Each row of a before or after table is a point. The points were changed in one or more steps. Then noise was added and the rows were shuffled. The steps act on columns, c1 being the first. Name the steps. A step turns or swaps two columns, mirrors them in a line or flattens them onto one, adds a multiple of one to another, or multiplies or shifts one. Angles are multiples of 10 degrees, from the lower column toward the higher: turns from -170 to 170, lines from 10 to 170 but not 90. Use the fewest steps. Two steps may share a column if one is a turn and the other turns, adds or multiplies; they go together, in the order done. Otherwise the lowest column goes first.

Before, 13 rows:
-0.47; -0.46; -0.39
-0.24; -0.40; -0.02
-0.02; 0.25; 0.26
-0.02; 0.40; -0.28
-0.39; -0.30; -0.28
-0.03; -0.08; 0.62
0.10; 0.23; 0.23
0.01; -0.12; -0.01
-0.42; 0.12; 0.12
0.55; -0.64; 0.42
0.93; -0.69; 0.33
-0.42; 0.10; -0.19
-0.10; 0.23; 0.06
After:
-0.32; -0.46; -0.53
-0.30; 0.10; -0.15
0.38; -0.63; 0.22
-0.03; -0.08; 0.60
0.00; 0.25; 0.34
0.07; 0.23; 0.29
0.02; -0.12; -0.05
-0.27; -0.29; -0.36
-0.01; 0.40; -0.16
-0.29; 0.12; 0.16
-0.17; -0.41; -0.13
0.66; -0.69; 0.12
-0.07; 0.22; 0.12
Steps: multiply c1 by 0.7; add 0.3 times c2 to c3

Before:
-0.04; 0.58; 0.10; -0.13; -0.15; 0.18; -0.02; -0.28
-0.29; 0.02; -0.08; -0.38; -0.21; -0.12; -0.39; -0.17
0.49; 0.35; 0.26; -0.15; 0.24; 0.06; 0.53; 0.03
0.23; -0.19; 0.51; -0.26; 0.40; 0.17; -0.01; -0.22
0.03; -0.20; -0.17; 0.35; 0.02; 0.45; -0.25; 0.20
-0.17; 0.35; -0.37; 0.48; -0.09; -0.45; 0.24; -0.44
-0.43; 0.39; 0.13; 0.00; 0.62; 0.29; 0.17; 0.00
0.51; 0.17; -0.17; 0.33; -0.27; -0.36; -0.37; -0.04
After (8 x 8):
0.26; 0.34; 0.19; 0.48; 0.27; -1.16; -0.15; 0.50
-0.39; 0.01; 0.03; -0.40; -0.18; 0.43; -0.27; 0.19
0.52; 0.32; -0.24; -0.16; 0.62; 0.30; 0.48; -0.09
0.19; 0.40; -0.12; -0.02; 1.02; 0.26; -0.42; -0.06
0.01; -0.17; -0.53; -0.28; 0.21; 0.57; 0.24; 0.03
-0.39; 0.17; 0.17; 0.34; -0.08; -0.87; 0.49; 0.12
-0.05; 0.60; -0.17; -0.10; 0.45; 0.33; -0.03; 0.21
-0.25; -0.21; 0.20; 0.34; -0.17; -0.06; 0.03; -0.10
Steps: swap c1 and c7; add 1 times c2 to c5; turn c3 and c8 by -160 degrees; add -1.5 times c4 to c6
